Each row is a point. A path goes straight from each point to the next, and from the last back to the first. The post is the endless flat space through its rows: a point in 2 columns, a line in 3, a plane in 4, and so on, so that a path can go around it. How many times does the path go around the post? Going back the other way cancels.

Post, 2 rows:
[[ 61 -31  -9]
 [-23  38  14]]
Path:
[[ 20 -53  31]
 [ 47 -60  -2]
 [ 54 -36  15]
 [ 30  26  48]
 [-26 -48  66]
 [ 23 -60 -18]
 [ 83   8 -82]
 [ 95   5 -25]
 [ 47  54  -9]
 [ 58  -7 -30]
 [-13   0  -9]
 [-20 -60   6]
 [ 14 -13  38]
 [ 18  40  23]
 [ 78 -17 -20]
 [ 44  -2 -46]
 [ 46  46  -5]
 [ 24  16  44]]
Times around: 0

Post:
[[ -12  -83  100  -63  -15    1  -23   51 -121]
 [  10   18    0   43    6  -49  -30   22    3]
 [  22  -18  -44   24  -53  -16   20  -35   15]
 [ -15    0  -60    5  -13  -19    7   20   61]
 [   6    6   36   37   -6  -22   32   24   46]
 [ -45   -6  -24   40  -48    2   17   43    6]
 [ -15   22  -57   24    8    3   61   33   11]
 [  16   11  -31   29  -16   33    0   -1   17]]
Path (31 x 9):
[[ 20  45   9 -10  -5 -48 -19  42  20]
 [-42  33 -51  29 -33  51  45  23  96]
 [-28 -11  -8   4  30   3 -53  -3 -28]
 [-17  -5 -33  23  24 -43  14  30  -6]
 [-13 -94 -77 -31 -37  -3  63  38  32]
 [ 15  28 -44  62 -49  18  66  50 -59]
 [ 29  17  10  15 -48  28 -12  -3  37]
 [ 11  15   5   6   8 -18  42  -1 -13]
 [  2  -4  19  56  18   8  22 -32 -16]
 [-20 -30  -4  45 -45 -61  57  -1  18]
 [  2  -4 -15 -28  33  -5  38   0 -49]
 [ -1 -14   4  12 -52  39  28  -1 -94]
 [-25 -18  40  -8 -47 -51  11  60   7]
 [ 26   3 -67  26 -38  10  -7  39  38]
 [ 23 -44 -29  -3  45  -4  39  11  10]
 [-12  -3 -22  31  42  32 -36 -13 -46]
 [-54  -9  38  52 -75  -2  36  19   4]
 [-40  18  10  25 -43 -31 -10  43 -23]
 [ 24  14  -6  30 -16 -61 -14  24  -7]
 [  8 -38 -51  16 -39 -32 -17  37   4]
 [ -3 -11 -88  82 -49  29 -13  -9  30]
 [  7  23  18  62   6  19 -25   7 -27]
 [ 16 -14  73  35 -36 -57  37 -13  11]
 [-27  25  19  15 -53  38  42  48 -31]
 [ 20  14  10  73 -74  -5   4  59   2]
 [ -8  -5 -82  -3   9 -47 -22  66 -25]
 [ 55   6  13 -28 -22  -1   9  24 -30]
 [-37  24   4 -48 -11 -14  14  75 -30]
 [  2  -8 -19   3 -29 -14   8 -22  44]
 [ 13  15  10  72 -90   3 -20 -12 -85]
 [  4   6 -26  11 -23   4  26  26  30]]
Times around: 1

Post, 17 rows:
[[ -10  -29   29   54   21   15  -82   50  -21   17  -12  -22   46   52
   -55  -51   50  -52]
 [  -7  -34  -11  -19  -82   21   72  -23  -39  -14   29   45   47  -50
    36    1    6   13]
 [   6    6  -17   37   47   48 -100   19   -8   92  -26  -17   22   64
     1  -50   58   32]
 [ -20  -16   48   14   63  -19  -30   73  -26   59   -6  -27   19   32
    -5  -39   -1   17]
 [   2  -36   -1   19   52   45  -37   55   40   13  -14  -34   23   37
   -27   16   65   20]
 [  24    9  -57  -15  -36  -70   10  -35    5   32  -48   25  -12  -17
    20   77   26  -15]
 [  98  -10  -27    4  -34  -58   40  -70   66    8   -9  -13    3   -4
    13   -4   -2  -18]
 [  23  -66  -82  -27  -31   28   97    1  -60  -24   -2   -4  -42    8
   -22  -14  -26   -4]
 [  32  -30    0   13    2   39  -65   92   28   74    7   48   24   21
   -57  -25   28    7]
 [  41   55  -26   26   -6  -17   49  -37    0   42  -24    6   59   20
   -43   35   -4   19]
 [  56  -13  -22   38  -40  -41   27  -63  -11   37   23  -28  -37  -54
   -31   44    5   31]
 [  24  -10    6   43  -38  -22   43  -61   38   17  -57   24  -24    2
     6   60  -55    6]
 [ -39  -67    1   54   13  -20  -60   51   19   77   42   11   28  117
   -39  -29   48   11]
 [  12   -9  -15   36  -13   55   91   49  -43   17   40   39  -43   -5
    36   10   48  -60]
 [  42   46   16  -28  -47  -15   39  -66   10    3  -12   15  -64   12
   -34    4   26   16]
 [  -5    4  -40   19   18   18   32  -18  -16  -40   52   63  -17  -32
     4  -20  -11    8]
 [ -32  -18    7  -13   31   40  -68   15   37   78   47  -23   19   30
   -27    1   -6  -15]]
Path:
[[  64  -58   -9   16  -20  -23  -14    4   -9  -43   56   35    5  -21
    -6  -22   -5  -34]
 [ -40   -9  -49    5   38    6  -19  -33  -33   65  -23   36   48   22
     4   32    3   11]
 [ -17  -22   31  -17   30   49    3   19   28   76   19    8  -53   37
   -57  -30    2   -5]
 [ -28  -16  -37    6  -12  -84   24   -8   12  -27   24  -62   24    0
   -49   41   78  -76]
 [  -9  -26   11   13   58   -1  -20   36   -2   91  -12   18   21  -50
    -4   41   38   14]
 [  -2   21    0  -21  -21    2   46    2   49   49  -24   57   28  -35
   -33   38    4   14]
 [  59    1  -41  -61   26    1  -43  -24   32   59  -50  -54   22   -9
   -20  -20    8   -1]
 [ -11   45   41  -56  -36   54  -21   16  -11   64    2   54   28  -41
   -31   -7   17   -8]
 [  46   43   24   41  -29   24   68  -37   34   46   37   -8  -50    0
   -26  -41  -36  -20]
 [ -21  -28  -48   20   -7   73  -71   13   -2  -14  -49   24  -11   31
   -49   -8  -22   13]
 [  46  -74  -10    9   -8  -88  -31   83  -16   26  -10   68  -54   31
     9   49   21  -26]
 [  28   48  -18   53  -74  -56   45   -3  -72   51  -25   -1   80   36
   -13   25  -38    7]
 [  27    0  -56  -15   17    2  -63   36    3   36  -96  -23   24   -5
   -37  -31    3   64]
 [ -74   -7  -33   22   46   10  -38    1   44   51   51   40   27  -27
   -29   32  -17   17]
 [   2  -80  -47  -21  -78  -26   11   37   48   -9   24    4    5   17
    -4   23   24  -11]
 [  -7   67   43   51   -1  -48  -46   11  -59  100  -37  -10  -23   42
    23   73  -38  -23]
 [  54  -67   39   50  -30  -87    4   34   -5   79   11   38   18  103
    15  -18   32 -121]
 [  14  -36   13   21   65   43   -4   17    7   27   35   30  -33   -5
   -29  -38   79   -2]
 [  51  -21   42   23  -72   16   50   24   -2   23  -11   69   24   -2
   -69   23  -18  -46]
 [   4  -20  -36   46    5  -22  -25   29  -45   40   -6  -32   67  -50
    59   62   49    6]
 [   0   22  -33   64  -12  -32  -32   41   23   27  -15   73   22   61
    27   15   82  -21]]
Times around: 1
